Rows are points. Any point is a mix of the corners, with weights that add up to 1. It lies inside the corners' shape when no weight is negative. Say inside or outside, and name the corners with a negative weight.
(in the rows, 128 means zero)

Corners:
(1): [148 116]
(2): [111 114]
(3): [180 158]
Points:
[176 155] => inside
[156 129] => inside
[145 132] => inside
[164 141] => inside

Corners:
(1): [141 124 117 164 142 135]
(2): [143  89 141 146 104 136]
(3): [108 117  54 104 123 126]
(4): [148 125  98  50 148  97]
(5): [120 137  84  82 117 155]
(6): [106 127 154 155  65  88]
(7): [ 40 128 128 104 111 148]
Points:
[134 123 108 112 134 120] => inside
[108 121 100  98 135 137] => outside (6)
[108 131  98  93 124 116] => outside (2)
[120 115 113 140 114 136] => outside (4)

Corners:
(1): [110 123 134 109 138  98 135 136 118 153  72]
(2): [ 98 201 135 168 156 198 166  84  86 159 152]
(3): [164 109 143 138 122 169 138  92 109 110 158]
(4): [180 113 107  96 138 115 134 114 168  98 131]
(5): [ 95 171 153 102 158  97 139 182  91 156 128]
(6): [123 117 169 193 179 189 158 119 134 159 137]
(7): [134 149 160 143 150 127 195 144  96 161 114]
(8): [178 158  99 168 107 184 137 120 108 116 130]
(9): [140 106 134 126  74 103 125 117 175  56 129]
(10): [162  97 136 104  98  94 134 145 173 157 130]
(11): [146 172 181  85 139 111 133 157 128 170  57]
(12): [137 149 139 125 143  41 111 122 125 120 133]
Points:
[155 108 100 150  90 178 134 102 154  86 159] => outside (7, 11, 12)
[140 137 138 133 135 115 134 127 126 135 121] => inside
[137 156 162 117 142 129 141 138 124 155  96] => inside
[143 122 135 125 110 110 133 121 150  99 127] => inside
[153 140 139 140 128 137 140 128 133 133 134] => outside (1)
[155 139 117 111 101 144 142 130 125 116 114] => outside (6, 12)
[101 153 173  95 174  99 115 128 123 133 116] => outside (7, 8, 10)
[138 147 157 120 137 116 139 138 128 143 104] => inside
[161 133 151 107 124  82 134 164 152 139 101] => outside (1, 2, 3)

Corners:
(1): [150 110 105 112 159 161 164 159 189 101 159 131 204 107 190 191  77 153]
(2): [132  89 129 114 175 128 111 136  90 135  95 163 116 101 123 145 164  73]
(3): [ 49  97 142 147 107 109 165 110 139 126  98 120 171 135 100 181 101 139]
(4): [ 89  91 121 155  83 108 163 185 140  82 100 120 132 127 103 142 110 124]
(5): [102  96 105 162 109 121 161 120  87 115 144 105 103 111  88 141  74 126]
(6): [ 89  90  65 152 120  66 116 131 135  96 135 169 156 137  76 147 116  89]
(7): [116 103 118 124 163 126 128 138 224 128 137 125 134  95 177 160 129 195]
(8): [130 158  71 122 157 111 145 133 110 140 114 128 120 112  74 136 205 108]
(9): [154 150 113 158 172 123 149  98 141 117  96 153 103  68 109  79 175  83]
(10): [177 142 138 100 110 121 155  80 116 127 134 170  83 109  87 152 216  68]
(11): [125  78  93 170 109 170 101 117 113 113  92 140 151 143 135 129 115 138]
(12): [149 115 141 142 146 117 129 154 172  93 166 114 210  91 182 136 133 185]
(13): [ 63 111 144 146 140 148 119 144 149 116 150 111 157 138  99 115 113  97]
(14): [113 120 125  94 102 106 112 148 117 115 101 134 162 138  62 124  96 114]
(15): [162 162 131 103 158 137 177 112 100 147 127 195  92 124 136  68 172 125]
(16): [141 169 123 116 123 106 117 124 111 187  96 147 116 112 150 125 176  88]
(17): [106 125 109 100 135 146 128 128 174  64 129 118 164  63 232 151 124 162]
(18): [114 150 130 142 140 174 112 163 179 108 151 165 177  69 165 173 116 179]
(19): [119 120 102  91 109 128 153 126 121 174 103 154 122  65 110  91 185  94]
Points:
[100 104 119 139 137 131 129 146 150 116 124 135 164 116 142 136  99 138] => outside (8, 10)
[111 116 129 141 143 144 145 136 150 127 122 131 151  99 173 141 123 144] => outside (6, 8, 10, 14)
[109 120 123 132 131 119 123 138 146 132 113 143 159 120  97 151 147 107] => outside (5, 15, 17)
[124 118 111 129 134 125 144 128 136 122 119 136 140 107 125 131 137 115] => outside (18)
[122 117 114 125 139 123 128 132 149 121 116 148 148 106 131 133 149 122] => outside (5)
[122 122 117 122 138 128 139 129 143 126 125 141 133 103 131 131 148 126] => inside
[114 113 114 134 124 125 136 137 143 114 122 132 141 103 117 148 135 120] => outside (15)
[124 113 109 132 138 121 148 129 143 117 127 137 138 108 145 136 140 124] => outside (14, 18)
[127 132 115 118 136 125 140 131 129 123 121 147 135 112 120 124 142 124] => inside

Corners:
(1): [114 101 126  80 128 121 163 105 101 131 120 126 155 141 144 114 162 149
 111 119]
(2): [121 112 101 111 121 118 135  93 107  74 121 179 100 164 105 109 122 118
 138 144]
(3): [ 75  72 115 145 112 180  97 167 103 140 164 139 129 119 104 120 107 100
  56 118]
(4): [116  92 107 126 117  96 119 129 158  96 136  98 156 100 107 137 173 153
 116 133]
(5): [ 93 106 109 162 128 148  97 129 128 103 151 152 148  46 117  89 159  97
 128 123]
(6): [102 140 198 158 142 155 160 122 132 159 141 109  93 196 137 160 171  91
 175 160]
(7): [116 102 181 183 148 155 173 139 121 158 119 119 163 166 152 105 165 131
 157 145]
(8): [101 111 156 104 127 154  89 114  98 111 152 114 148 109 153  80  92 184
 111 102]
(9): [137 145 134 131 140  88  88 157 116 121 138 138 127 108 102 154 118 132
 135 122]
(10): [148 136 189 211  92 157 122  88 131 166 118 177 197  92  57  70 156  75
 125 134]
(11): [108 156  95  94 180 137  87 110 114  84 147 170  78 118 118  31  90 136
  98  55]
(12): [ 58 121 142 124 156  96 121 150 145 141 127 133  93 149  98 167 129 124
  90 156]
(13): [168 126 124 121 136 111 145 106 194  89 142 100 155 112 184 184 118 162
 123 157]
(14): [147 148 146 127 152 153  94 109 146 150 179 157 112 168 144 121 157 136
 135 144]
(15): [118 117 166 174  90 132 174 142 162 141 138 149 168 127 109 124 132 123
 181 122]
(16): [101  91 134 110 106 142  72 128 143 131 117 158 120 131 132 147 160 114
  90 110]
(17): [103 102 109 162  74 119 115  92 104 142 153 119 165 131 156 105 107 160
 137 100]
(18): [107  90 130  97 115 112 118 121 158 160 128 112 129 189 179 112 168  88
  97 177]
(19): [111 163  92 140 137 153 150 102 115  92 117 142 160 142 107 115 118 109
 177 154]
(20): [101 127  79  92  49 140  73 126  89 150 133 125  65 141 142 153 133 154
 100 169]
(21): [115 153 149 131 145 131 146 145 153  77 160 162 136 167 126 144 172 113
  98 152]
Points:
[117 121 126 136 118 122 116 121 123 123 140 132 141 128 130 125 127 137
 130 126] => inside
[ 99 114 105 107 120 141 108 114 118 109 144 133 114 122 141 110 115 151
 120 111] => outside (7, 9, 10, 18, 21)
[108 119 128 131 123 135 115 123 122 124 138 146 127 135 118 109 140 118
 117 129] => outside (13)
[117 125 125 132 119 123 108 129 123 125 140 137 129 123 123 127 131 131
 126 129] => inside

Corners:
(1): [145 212  91 157 118 153 153 115 161 138 146 149  65 179 117 162 107 116
 145 162]
(2): [163 104 146 128 105 126 113 122 107 118 143 111 158  96 162 127 103  98
 134 163]
(3): [160  98 157 156 170  89 137 118 124 108 143 143 160 104 128  88 174 123
 138 154]
(4): [132 152 132 152 158 140 112  99 170 135 161 122 127 169 147 105 230 100
 133 177]
(5): [127  80  67 178 165 126  87 100 178 147 141 139 121 210 138  94  85 113
 156 138]
(6): [219  79 147 116  93 163 116  85 110 111 106 138  95  90 154  96  98 145
  67 127]
(7): [128  68 125 166  99 130 130  75 110 133 122  97 143  76 132  99 181 114
 123 169]
(8): [116  94 100  90  76 104 113 103 145 140  52 150 139  86 119 169 114 101
 130 154]
(9): [133  74 110 136 121 103 113  96 124 126 143 176 112 104 164 113 160  95
 110 138]
(10): [140  74 144 144 122 139 168  95 174  94 140 137 159 106  65  68 121 114
 153 134]
(11): [112 156 126 130  89 124 103 140 170 111 123 106 146 115 141 120 109 174
  66 138]
(12): [128  94 115 144 109 135 147 126 143 156 103 166 139 152 148 140 135 106
 119 155]
(13): [126 119 120 174 127 120  67 248 143 170 158  90 157 118 152 122 128 165
 134 187]
(14): [134 189 103 128  85 154 136 188 148 147  96  69  55  94 179 119  94 115
  70 159]
(15): [124  84 116 137 115  78 108  86 161 154 140 144 130 154  63 112 130 114
 130 147]
(16): [128 109 124 107 188 154  98  92 137 175 136 118 138  94 154 165 156  97
 120 175]
(17): [126 101 156  90 106  99 132 105 130 123 111 173 110  84 165  98 119 145
 115 151]
(18): [153 118 115  84 142 155 136 200  92 130 152  81 150 107 137 127 119 180
 141 144]
(19): [109 125 124 121 155 150  89 168 157 125  79 154  50 162 147 218  77 154
  78 140]
(20): [137 103 135 156 144 162 123  90  84 107 121 120 124 153  53  71 124 138
 141 106]
(21): [125  92 150 142  75 100 102 104 157 120 110 106 145 102 138 123 117 119
 117  63]
Points:
[139 115 123 134 123 127 115 129 146 130 129 122 122 118 141 123 121 125
 118 150] => outside (12, 20)
[122 107 127 140 125 125 104 135 168 135 107 128 128 116 158 121 132 131
 107 152] => outside (1, 2, 9, 15, 18, 20)
[113 139 102 151 108 133 114 158 172 138 118 128 108 169 112 148 104 133
 124 125] => outside (2, 3, 6, 7, 16, 17)
[136 101 124 135 131 125 118 111 138 132 130 138 132 126 129 121 135 123
 129 148] => outside (14)
[139 109 136  98  92 140 118 150 121 123  95 121 123  83 146 141  91 139
  98 125] => outside (1, 3, 4, 5, 7, 15)
[130 138 117 142 147 149 120 154 146 137 134 109 135 141 127 133 124 125
 136 150] => outside (6, 7, 9, 15, 17)
[140 115 123 136 130 132 113 126 143 135 129 124 131 126 134 128 127 119
 120 143] => outside (7, 17)
[127 113 123 141 131 125 111 129 149 132 135 120 134 123 127 117 131 128
 128 148] => outside (6, 12)
[148 107 133 133 140 125 118 109 128 124 160 132 144 124 124  98 138 130
 140 136] => outside (7, 8, 12, 14, 19)

Corners:
(1): [ 81 117 157 115 103 162 142 147 190 141  80 103 123 111 155 137 164 125
 162  78]
(2): [ 52 133 202 161 129 133 189 169 108 169 105 112 133 139 179 171 156  86
 137 134]
(3): [ 61 173 222 130  57 163 136 179 149 153 144 128  97 123 183 161 155 100
 156 171]
(4): [140  91 156 131 158 144 162 115  74 124 163 172 120 145 120 104 111 154
  76 114]
(5): [113 123 163 132 158 112 158 101 135 106 129  48  96 142 107 123 117 159
 167 103]
(6): [116 137 202  96  94 108 164 167 150 186 115 115 159 153 207 128 147 132
 174 159]
(7): [146 105 153 154 135 122 160  72  93 114 100 146 121 181 108 138  92 124
 150  72]
(8): [138 135 155  97 167 131 134  98 101 100  85 138 102 111  96 130 108 145
 136 111]
(9): [157 121 157 139 150 139 158 105  92 176  92  82  74 144 107 157 100 133
 144  96]
(10): [155 117 129 102 103 133 113 153 125 140 176 140 190 114  85 155 156 184
 125 199]
(11): [153 152 121 134 108 146  73 177 115 132 154 114 170  97 128 128 175 169
 158 123]
(12): [ 88 155 184 135  92 164 180 111 130 179 151 105 141 107 182 154 119 101
 113 121]
(13): [146  87 139 112  82 127 128 174 123 128 148 131 160  47  98 110 127 171
 161 169]
(14): [128 131 154 125 167 102 145  93  93 188 132 148 110 114  95 142 137 109
 180  88]
(15): [126 142 140 156 179 146 179  99 106 144 143 155 105 147  94 122  52 149
 127 121]
(16): [134 102  98  95 114 153 112 149  96 139 172 119 143 122 112  89 129 117
 157 183]
(17): [182 110 123 142 119 140  74 111 138 126 113 109 180 123  74  51 176 172
 145 148]
(18): [138 169 107 137  76  99 109 177 145 149 139 106 140 105  96 108 176 124
 127 143]
(19): [120 153 198 163 135 132 175 127 174 145 123 112 131 146 210 158 179  72
 159 147]
(20): [ 87 118 137 140 159  99 153  93 104 149 102 116  68 104 144 150 123 145
 145 123]
(21): [137  94 135 116 106 141  66 179 157 155 159 112 157  95 118 107 128 129
 136 137]
Points:
[129 130 154 130 127 137 137 131 124 144 118 112 121 124 128 136 135 134
 148 118] => inside
[133 118 150 121 125 138 130 136 126 146 139 123 136 107 122 125 129 147
 149 138] => outside (2, 7, 18)
[123 127 151 126 129 134 138 128 116 148 136 129 124 123 122 128 127 128
 148 131] => inside
[119 126 160 129 129 135 148 130 128 148 131 118 124 121 132 131 132 130
 141 136] => outside (7, 11)
[103 119 173 130 117 135 146 134 130 142 116 107 121 136 140 135 141 133
 120 120] => outside (11, 13, 14, 15, 16, 19)
[124 129 149 125 117 134 130 145 123 144 137 133 145 116 133 125 144 136
 143 139] => outside (5, 9)
[130 127 150 120 132 131 133 129 118 133 124 127 125 119 118 126 130 138
 135 127] => inside
[118 138 159 124 119 140 135 137 128 153 125 110 132 132 126 130 131 128
 150 125] => outside (4, 13, 19, 20)
